Rows are points. A path goes straight from each point to the next, and from the last back to the first. The post is the endless flat space through its rows: a point in 2 columns, a line in 3, a plane in 4, and so on, so that a path can go around it. Count how often the path circles the post. Going back the other way cancels.
In the rows, zero is written as 128.

Post (2 x 3):
[[146 161  75]
 [130 133 158]]
Path:
[[ 95 132  70]
 [158  87 149]
 [156 136 138]
 [157  67 108]
 [ 91 109  88]
 [ 71 190 165]
 [101 174 176]
 [102 143 126]
 [152 135  59]
 [127  71 118]
 [109 144  89]
 [103 181 132]
 [186 200 158]
 [187 114 164]
 [207 118 110]
 [169 199 137]
 [114 163 185]
 [111 166 108]
 [157 244  41]
 [182 187  90]
 [125 178 145]
 [111 168  85]
 [109 170  84]
 [118 218 128]
 [119 159 114]]
Times around: 0

Post (5 x 6):
[[ 99 183  82  93  92  72]
 [136 114  92  35  95 109]
 [147 145 199 171 200 146]
 [150 135 153 172 233 171]
 [132 153 103 113  82 113]]
Path (17 x 6):
[[155 156 135 102 143 131]
 [102 190  77 107  97 130]
 [ 95 142 133 123 174 133]
 [137 122 124 153 175 140]
 [114 113 113 195 198 109]
 [141  60 165  95 148  72]
 [166 155 107 144 215 136]
 [122 233 138 150 160 125]
 [ 94 214 152 149 148 114]
 [141 220 148 187 195 113]
 [152 160 157 135 183 139]
 [ 75 212 104 127 168 120]
 [118 103 228 142 113 166]
 [147  80 177 169 153 109]
 [131 130  76  50 154  77]
 [149 157 168 119 127 121]
 [186 132 236 131 183 190]]
Times around: 2

Post, 8 rows:
[[126 182  86 167 126 132 104 116  81]
 [128 161  90 102  95 102 112 175  92]
 [122 144 110 151 128 103 177 112 114]
 [155 202  73 162 112 128 138 145 132]
 [ 70  32 156  97 161 158  78 160 204]
 [160 167  86 136 156  62  77 157  80]
 [158 171 134 115 118 115 139 118 140]
 [111  45 201 141 113 133 113 145 187]]
Path:
[[ 84 126  88  88  84 130 177 143  94]
 [124  94 108 103 121  50 213 118 164]
 [145 212  73 179 125 104 140 137 164]
 [ 56 160 104 136 142 163 101 142 123]
 [130 170 136 148  96 178 123 132 144]
 [131 164  49 102  72  83 196 199  69]
 [113  88  91 171 141  95 148 125 129]
 [112 159 114 110 151 102 136  95 159]
 [182 149 157 135 179   7  90 129  66]
 [161 171 141 161 138 160 145 140 156]
 [122 168  99 179 163 127  62 206 111]
 [134 127 133 155 168 121 103 137 137]
 [120 104 122 118 136 149 130 151 169]
 [123 127  92  94  60  92 171 143  82]
 [137 133 115 148 133  83  56 150 101]
 [101 162 146 139 133  93 104 134 109]
 [127 186  93 142 125 144 125 150 104]
 [113  93 142 158 118 158 127 153 143]
 [154 126 128 134 181  87 118 145 139]]
Times around: 3

Post:
[[ 82 189 122  97 122 110 149 152 209  15 192  97]
 [132  87 126 162 199 120  60  83  98  94 105 160]
 [169 177 120 112 105 157  76 149 101 102 105 151]
 [ 73 178  62 170 152 112 140 138 167  77 125 126]
 [155  96 129 137  96 141 137 121 150  79 121 188]
 [ 92 112  84 136 158 114 125  74 129 177 132 128]
 [135  89  42 151 150 115 132 176 139 121 178 102]
 [135 152 159 164 176 126 150 217 136  92 117 115]
 [110 173 141 133 135 170 155 151 117  45 227 115]
 [165 114 153 186 122  69 123  93 164 109 138  98]
 [115 165 171 115  52 244  86 123 196  76  93 139]]
Path, 22 rows:
[[196 176 154  83 102 130  62 179 147  59 185 139]
 [ 97 206 120 132 170 113 210 167 184 103 145 157]
 [225  82  61 180 113  78  88 110 115  75 140 128]
 [142 103  84 151 126 137 174 145 234 118 125  33]
 [138 117 139 154 146  94 161 132 169  48 162 176]
 [ 95  95 210 196 150 132  57 106 218  94 140  88]
 [ 90 242 116 158 125 140 144 153  81  98 112 189]
 [ 59 175 136 138  65 183 157  65 193 127 136 227]
 [155 188  37 156 168 120 128 141 116 132 148 120]
 [145 138 120 112 146 111 186 107 137  28 142 182]
 [110 147 131 168 158 124 130 159 203 112  79 116]
 [ 83 188 178 126 153 189  97 115 172 103 210  98]
 [112 164 122  59 136 111 112  97 204 117 153 109]
 [187 176  42 126  85 115  95 178 146  77 197  90]
 [118 164  67 159 154 155 214 145 177  75 220 115]
 [190 160 193 149  95 136  94 132 156  40 177 145]
 [177 119 162 203 133 145  58 164  81 125 138 164]
 [ 73 138 145  58  95 203 121 127 138  88 151 118]
 [141 127 125  93 110 135 218  96 112  97 195 131]
 [ 72 197  75 108 149 174 135  69 129  90 152 161]
 [133 151 107 136 118 138  97 131 166  83 161 121]
 [109 172 151 162 147 102  41 140 143 110 135  94]]
Times around: 1

Post (17 x 18):
[[141 171 129 130 132 154 123 133 133 151 136 140 133 145 133 130 121 178]
 [144 137 122 147  36 156  97 123 166 106 140 114 132 156 120 103 112 113]
 [127 162  89 131 112 152 134 144 158 155  94 142  86 147 151 124 105 112]
 [141 126 135 136 152 139 163 154  96 173  88  93 126 134 160 140  69 137]
 [119 145 105  75 106  87 160 133 102 162 152 138 110 118 134 117 120  70]
 [155 141 109 111 180 147 125 100 148 140  81 137 138 112 139 131 134 120]
 [129 120 122 107 137 155 107 157 128 158  98 146 121 145 149 187 130 111]
 [172 120 107 115 193 146 133 143 150 137 114 118 131 166 134 122 120 150]
 [ 76 120 114 145  89 172 144 123 184 126 156 104 139 143 146 102 134 124]
 [143 169 136 133 173 142 136 171 153 169  97 122 153 147 130 121 109 115]
 [131 159 124 127 175 106 120 121 130 162 101 107 126 160 168 131 115 123]
 [143 141 148 142 171 142 158 117 123 120 109 141 120 160 120 146 120 132]
 [128 115 119 117  87  99 161 154  89 193 123 151 116 127 156  95 159  93]
 [117 103  99 118  71  51 172 127 121 148 134 171 142 120 138 132 121 121]
 [145 136 122 102  56  66 173 179 105 126 115 113 119 112 147 143 150 114]
 [128 119 137 103 108  61 162 146 100 117 146 173 115 101 180 113 116  91]
 [100 134 105  63  68  75 174 127  94 131 107 162 136 148 161  88 121  97]]
Path:
[[155 109 108  96 121 110 168 119 134 151 141 141  93 128 150 105  96  71]
 [167 135  81 104 139  73  97 116 159 135 111 140 126 125 166 126 124  78]
 [103 117 117 120 119 114 151 113 123 108 145 167 166 133 152  82 100 137]
 [126 138 152 115 121 183 108 118 116 117 133 139  96 141  99 147 116 120]
 [ 88 149 120  82 128 143 185 149 139 204  99 132 131 166 159  94 163 141]
 [ 88 146  91  60 148 126 177 121 178 157 162 177 146  98 127 129 113   7]
 [154 163  93 125 147 115 172 128 113 150 147  90 172 174 109  95  82 154]
 [101 130 136 105 175 135 123 180 118 178 149 130 144 141 101 135 206 106]
 [114 147 173 136  92 153 136 186 108 174  79  65 104 137 156 153  59 126]
 [176 114 135 123 150  91 123 144 163 142 102 143 115 102 154 195 141 135]
 [156 135 101  91  96 115 128 135 166 162  54 155 124 131 143 135  89 107]
 [168 132 140 155 123  91 166 156 109 168  99 149 126 120 170 112 133 137]
 [153 128 105 120 100 157 159 142 128 124 105 117 150 106 128 137 170 132]
 [ 69 141  79  84 130 114 108  69 140 189 146 167 136 148 109 108 169  75]
 [147 120 138 101 133 137 157 146 125  97 150 152 118 155  81 136 106 205]]
Times around: 3

Post:
[[154 132 126 139 197 122 129 129 108 141 147 148 138 152 121 182 141 182]
 [167 103 158 164 153 129 162 145 137 116 108 137 138 118 171 200 129 131]
 [133 128 150 188  78  58 121 134 132 123 146 145 157 170 123 158 156 188]
 [137 113 140 146  78 148 131 112 127 143 144 115 109 186 226 181 131 172]
 [151 138 182 164 153 118 163  91 174 183 164 133 113  79 170 169  88 139]
 [121 121 144 149 101  57 132 163 141 102 175 106 102 152 127 120 137 187]
 [133  90 103  94 130  90 105 109  73 133 106 116 173 122 147 138 105 181]
 [186 119 174 180 226 150 122  71 111  64 166 187 126 129 100 102 126 107]
 [ 96 104  79 163  99 102 110 120  88 132 119 142 139 116 153 117 148 124]
 [ 74 130 178 147 102 111  55 215 116 135  75 166 133 144 108 107 124 155]
 [ 96 138 119 166 152  89 157 139  69 147 133 146 198 156 137 104 121 175]
 [132 146 137 131 137 128 112 169 139  96 161 122 184 129 173 124 181 139]
 [109 101 180 148 209 147 114  88  70 161 118 113 145 177  88 134 135 141]
 [ 88 187 142  99 100 184 173 148  59 138 157  70 180 115 114 119 110 154]
 [ 88 122 138  96 106 127 122 162 156 166  45 152 128 136 137 128 113  98]
 [189 139 174 146 176 189 164 135 172 169 137  71 108 114 116  92 135 138]
 [149  98 162  78 118 147 170 104  91 166 138 119 102  87 148  96 138 136]]
Path (27 x 18):
[[104 130  96 183 152 108 172 119 117 165 128 134 110 114  96 104 159 129]
 [177 140 174 130 158 108 107 168 163  88 132 113 113 134 124 160 142 161]
 [208 142 154 132 118  85  86 120 115 104 137 185 207 137 140 139 130 158]
 [141 115 163 116 139 146 176 180 120 143 127  86 131 170 177 171 114 174]
 [ 97  74 153 151 132  99 132 173  91 125 140 124 181  51 147  61 144 177]
 [113 140 163 173 133 117 159 174  60 107 124 169 154 145 134  59 125 209]
 [163 136 124 136 153 114 100 119 118 106  83 201 110 160 176 137 123 128]
 [126 139 164  91  93 110 169  93  70 156 200 135  70 177 135 103 157 125]
 [146  70 151 131 112  85  99 116  88 110 102 137 123 164  69 180 103 125]
 [134  73 179 192 183 119 122 139 165 131 163 147 151  86 208 122 110 154]
 [123 137 114 159 123 179  74 134 167 110 183 120 105 121 165 116 149 141]
 [170 164 207 167 171 131 104 196 131 115 161 162 180 162 122 126 122 198]
 [130 144 180 145 159 149 160  91  79 216 159 173 105 123 157 135 134 141]
 [157 154 104 170 115  62 165 199 124  79  92 114 195 152 117 134 141 173]
 [134 141 138  96 157 176 118 148  49  92  94  87 117 249  70 135  60 183]
 [ 84  65 112 199 105 119 125 134  65  96 136 113 148 205  93 148 164 107]
 [163 134 170 166 205 203 176 152 139 158 166 179 144 148 190 142 155 212]
 [131  81 132 177 142 133 151 137 101 135  54 119 128 126 149 122 119 142]
 [169 132 149 157 199 129 104 167 174 134 101 147  84  91 152 131  82 145]
 [150 133 140 124  97 137  79 112  81 104 155 122 136  87 103  82  93 133]
 [171  82 163 160 157 144 107 117  83 120 160 123 195 104 136 100 123 151]
 [152  84 145 151 146 147 211 117  91 145  90 133 174 177 193 153 108 190]
 [ 89 125  70 136 142 121 145 140 135 102  83 173 135 140 195 121 130 133]
 [121 126  92 188 183  96 110 108  92 158 164  93  75 118 145 129 139 172]
 [116 140 126 109  81 127 141 176 122 200 111 111  86 150 156 131 132 152]
 [135 105 135 159 141 134 126 139 120  93 184 150 163 130 172 131 137 120]
 [ 82  72 170 204 132 155 120 124 130 164  77 109 138 135 147 129  77 163]]
Times around: 4

Post, 17 rows:
[[114 163 106 104 168 102 158 144 145 135  96 141 109 119  95 154 152  99]
 [175  51  83 121 163 112  76 141  76 141 156 139 171  87 156 111 112  58]
 [154 128  95 112 100 126  75 174  93 134 183  98 195 112 148 110 112  68]
 [134 116 145  68 146 117 140 102 157 102 134 159 121 126 115 125 137  92]
 [162 127 173 115 170  87 183 154 198 104  83 134 118 138  73 122 129 165]
 [149 124  79 143 125 109  73 100 145 166 161 130 172 141 135 111  70  82]
 [167 158 158 142 159 136 195 122 126 105 122 167 154 142  79 135 118 136]
 [102 138 142 123 167 160 148 136 122 130 119 145  82 201 138  50 118 146]
 [141 102  81 106 136  69  67 143  99 148 200 169 149 132 129 116 144  76]
 [160 120 118  99 128 113 188 173 177 133  92 158 179 176  82 132 137 107]
 [127 141 148 109 107 149 121 112  94 135  74 163  57 155  86  73 127 158]
 [113  99  66 149 106 121 103 105 111 129 171  91 199 139 158 124 136 127]
 [132  97  89 170 104 151  82 147 137 100 162 109 159 170 119 124 128  75]
 [140 130 121 123 115 100 204 155 157 113 128 156 106 107 100 117 103 103]
 [ 96 145 165 130 139  85 164 127 170 109  94 158 163 131  66  91 140 100]
 [110 152 131 132 122 183 114 162 145 141 116 191 120 153 125  91 141 148]
 [100  89 109 115 133  88  85 143  97 146 165 130 148 126 159 175  99  79]]
Path (22 x 18):
[[ 94  87  97 147 113 138 108 106 101  97 166 128 159 118 147 136 113  95]
 [169  78 154 183 127 142 148 137 116  98 142  82 167 141 162  84  27 137]
 [136 121 143 171 104 127  95 109 113 108 104 116 117 139 107  68 162  95]
 [112 121 168  72 181  60  73 123  47 162 212 218  30 109 114 121 129  57]
 [ 55 140 107 161  94  85 116  65  89 147 115  87  78 115 114  99 133 140]
 [ 98 192 146 132 118  63 111 128 133 122 187 161 163 141 108 167 135  68]
 [128 104 130 151  93 114 126 144 188 104  96 119 249 195 123 129  79 149]
 [176 113  98 156  73 124 108 128 153 128 173 182 182 166  85 121  61  90]
 [164  65  98 127 114 149 119 177 211 116 103 127 198 184 141 101 135 102]
 [149  96 141 127 136  31 124 166 170 165 109 174 122 104  94  70 160 158]
 [124 134 161 157 173 198 182 161  87 107 134 104 113 137 146  96  55  69]
 [146 168 139 155 124 181 111 114 139  84 151 172 132 114  62 111 101  27]
 [116 172 109 245 120 185 164 148 192 125  72 115 193 168  96 110  69 156]
 [113 157 138 121  89 120 126 168 157 110  88 170 136 187  92 156 142  75]
 [116 119  98 122 168  97 118  56  66 151  92 170  89 153  82 189 196  93]
 [176  90 141 101 213  79  96 122  74 152 156 236 149 113 139 136 136  94]
 [184 153 106 132 180 122 131 142 140 119 146  92 118 163 152  65  63 173]
 [140  80 140 154 184  80 128 114 150  77 131 108 174 147  55  80 144 142]
 [186 155  98 154  73 208  64 136 116 131 162 126 182 152  88  96 124 100]
 [192 112 115 123 164 113 149 156 113 159 109 210  70 150  98 212 141 140]
 [180 146 133  89 150 161 121 110 167 124 119 138 122 104 110 136 134 104]
 [130  61 108 109 131 109 121  76  76 137 130 124 172 142 106 150 129 144]]
Times around: 1

Post:
[[113 140 137 158 108 128 136 106 125 157 137 130 156 156 135 121 118 109]
 [129 127 147  87 150 149 114 108 145  63 124 120 130 143 108 105 123  86]
 [152 117 140 151 142 104 139 151  86 157 120 136 159 121 164 107 138 133]
 [134 112 127 174  84 135 100  85 105 129 128 159  98 106 168  73 140 116]
 [100 101 112  39 110 126 175 114 106 101 122 141  55 183  85 134 177 112]
 [130 128 135 140 118 130 141 134 112 109 130 127 143 134 172 159  77 117]
 [141 115  98 147 140 197 107  93 124 117 113 127 132 140 145 138 107 117]
 [112 134 182 154 175 149 158  82 103 174 141 136 113 105 118 118 114 150]
 [107 151 125 164 127 117 107 136 105 118 127 133 132 111 173 129 137 160]
 [ 92 107 106 120 133 146 167 105 130 143 131 130 135 108 140  99 138 102]
 [142 106 185 115 131 127 160  56 110 128 191  99 118 134 119 124 173 119]
 [144 142 144 156 102 134 142 128 161 100 121 123 141 149 170 113 133 155]
 [151 109 130 152 114  82 129 132 154 106 137 172  83 141 110 128 159 121]
 [126  88 139 154 112 124 102 149 122  98 107 123  97 142 109 129 120 129]
 [140 177 165 105 113 202 106  88 163 147 125 124 143  86 143 161 143 127]
 [172 122  96 153 120 138 100 119 160 107 117 102  73 133 102  84 117  92]
 [ 91 129 141 137 153 201 124 118 147 148 151 125 130 145 175 116 112 114]]
Path, 29 rows:
[[ 81 120 109 134 193 141 165 120 111 123 170 128 113 104 141 122 155  89]
 [194 176 203  99 137 120 201  69 127 126  96  94 153 160 148  93 179 179]
 [145  93 150 152 143 160  98  36 101 117 120 138 117 107 134 110 119 126]
 [137 147 127 153  98 166  62  77 150 121 158 137  82 111 132 114  80  81]
 [131 157 146 119 139 162  68 189 138 127 109 133 120 129 116 159  85 113]
 [114 117 167 111 108 135 123 137 112  34  97 106  96 146 110 148 102 143]
 [140 108 145 106 140 136 175  67  92 109 124 125 117  93  99 249 124 112]
 [145 144 123 131 131 128 128 101 167 131 141 145 130 111 208  89 130  69]
 [195 111 146 166 147 119  83 155 126 182  72 113 155 121  99 138  92 144]
 [119 101 147 174 135 109 165 148 132 105 118 184 143 103 149 124  90 174]
 [165  68 112 169 129 128 192  64  89 133 202 171  85 142 114 166 148  99]
 [145  82 106 153 167 175 114 141  97  80 149 104  29 157 141 141 123 139]
 [121 118 105 142  81 152 110 175 105 170  99 123 220 127 150 134 166 120]
 [173 131 157  89 136 161 112 150 157  67 154  71  97  96 190  89 154 145]
 [113  86 113 118 130 141 102  94 138 120 126 146  85  93 109 145 134  91]
 [ 98 108  88 156 215 160 142  83 129  83 134 111  83 127 143 166  57  75]
 [125 141 106 126 142 153 103 184 144 116  98 125 149 138 139 127 134  84]
 [172 125 139 124  95 183 112 120 139  40 139  82 117 116 124 155 126 137]
 [154 145  81 137 138 175  97 125 133 168 121 143 152 115 142 122 174 125]
 [200 125 127 108 124 103 115 108 137 142 149  78 165 213 103  71 146  90]
 [106 122 119 142 113 189  99  66 136  90  63 131  85 145  91 122  94 129]
 [100 122 138  86  89 197 107  83 136 137 112 153  87 101 133  95 157  68]
 [ 94 110 115 173 146 159 215 144  89 121 162 105  95 145 157 195  75 165]
 [148 161 152 119  51 173 106 129 158 151 115 124 128  74 144 129 111 106]
 [119  86 104 141 102 133 155 126 116 165 137 111 145 125 171  84 151 149]
 [ 98 128 129 151 107 109 115 126 116 163 120 117 142 131 151 143 111 117]
 [121  80 184 115 187 146 147 121 142  50 143 168 127 152 170 113 142 128]
 [ 75 151 122 145 165 174 143 130 155  73 121 160 109 121 205  78 116 102]
 [151 155 109 159  66 162 106  96  99  85 151 121 100 152 153 123 144 141]]
Times around: 1

Post:
[[105 100 143 141 104 129 122 150 136 110 126 123 110 121 111  93 150 101]
 [105 142 119 104 120 147 141  98 146 105 127 109 151 144 113 137 132 153]
 [148 130 120  90 110 145 111 106 110 144 122 135 119 126 106 120 130 141]
 [131 102 140 128 132 105 180 174  95 159 183 124 158 114 135 121 113 130]
 [152 129 134 120  94 161 132 133 143  72 154 148 117 122 146  98 141 143]
 [117 172 112 144 101 144 139 108 137 118 143 139 100  94 136  97 129  99]
 [122 116 132 144 117 126 127 128 124 115 148 167 130 127 117  99 145  99]
 [ 82 134 155 115 185 106 181 173 173 143 108 197 105 139 126 125 142 120]
 [124 118 104 120 104 120 140 112 108 100 125 156 112 116 132  91  94 113]
 [128 141 143 104 119 128 110 118  87 154 142 120 107 148 110 114  79 127]
 [129 140 101  88 109 124 116 128 151 120 130 129 135 147 140 110  98  98]
 [ 96 140  92  93 110 120 100 104 111 131 160 133 106 130 136 109 112 116]
 [ 91 126 116 121  52 130 138 118 119 136 165 147 140 135 125 112 125 130]
 [177  97 186 102 147 142  58  79 148 116 109 145 163 139 169 103 109 169]
 [106 147 126 140 119 127 132 126 177 127 158 198 122 156 119  53 148 182]
 [182 131 110 196  84 132  86 153 130 139 126  71 132 151 196 136 106 144]
 [155 109 126 170  96 122 151 142 112 173 154  73  93 145 161 135 115 102]]
Path, 24 rows:
[[173 125 155  94 150 165 144 168 125 159 147 157  96 119  65 108 177 134]
 [106 141 104 107 123 103 114 158 124 118 167 169 116 114 151 103  75 122]
 [142 185 101 131  55 146 149 160 106 132 138  85  84 118  89 121 122 113]
 [ 88 142 140  90 102 113 135 204 120  84 183 200 149 159 138  63 114  92]
 [183 193 132 144 140 197 127 165 152 145 167 131 111 129 119 130 168 102]
 [ 82 134 149 134 116 121 160 170 134 177 155 177 120 112 141 160 127 150]
 [ 90 138 139 159  82 138 155 150 165 124 146  83 140  86 114 111 175 116]
 [ 96 149 171 151 198 112 137 140 166 110  89 141  87 117 120 103 140 131]
 [153 112 113 138 110 123 114 106 145  97 169 179 136 167 154 118 115 170]
 [113 123 123 168 144 133 128  97 135 124  91 144  50 157 161 137 101 123]
 [118 133 168 152 144 109  89  95   7 154 150 162  76 137 134 113  47  87]
 [ 98 159 159 160 130 137 158 108 162 122 145 156 109 111 107  81 170 101]
 [167 104 127 124  61 124 168 153  85 122 147 125  97 135 158 141  70 113]
 [145 170 100 130 155 138 117 134 141 132 139 148 127 100 107 109 108 109]
 [ 82 144 114 137 123 161 114  93 147 106 123  89 125 127 148 121 133 121]
 [175 148 162 144  40 160 149 120 119 167  94 102 134  89 157 129 143  99]
 [210 182  83 149  90 132  95  76 139  93 156 157 154  95 148  86 118 103]
 [149  92 142 126  95 132 162 179 113 119 165 130 161 101 151 123 107 192]
 [117 148  87 115 132 161 122  81 125 100 122 108 114 107 110  98 115  83]
 [136 152 132 134 118 173 119  30 140 130  95 131 107 125 141 100  95  94]
 [143 102 137 131 168 131  90 155 111 129 105 143  74  83 144  92  88 163]
 [170 144 116 122 111 128 110  99 121 150 172 154 146 136 158 146 110 124]
 [ 97 123  72 181  30  99 110  59 105 137 229 137 157 111 223  90 137 173]
 [118 168 141  99 112 158 146 127 123 152  83  78 123 130 108 128  91 164]]
Times around: 0
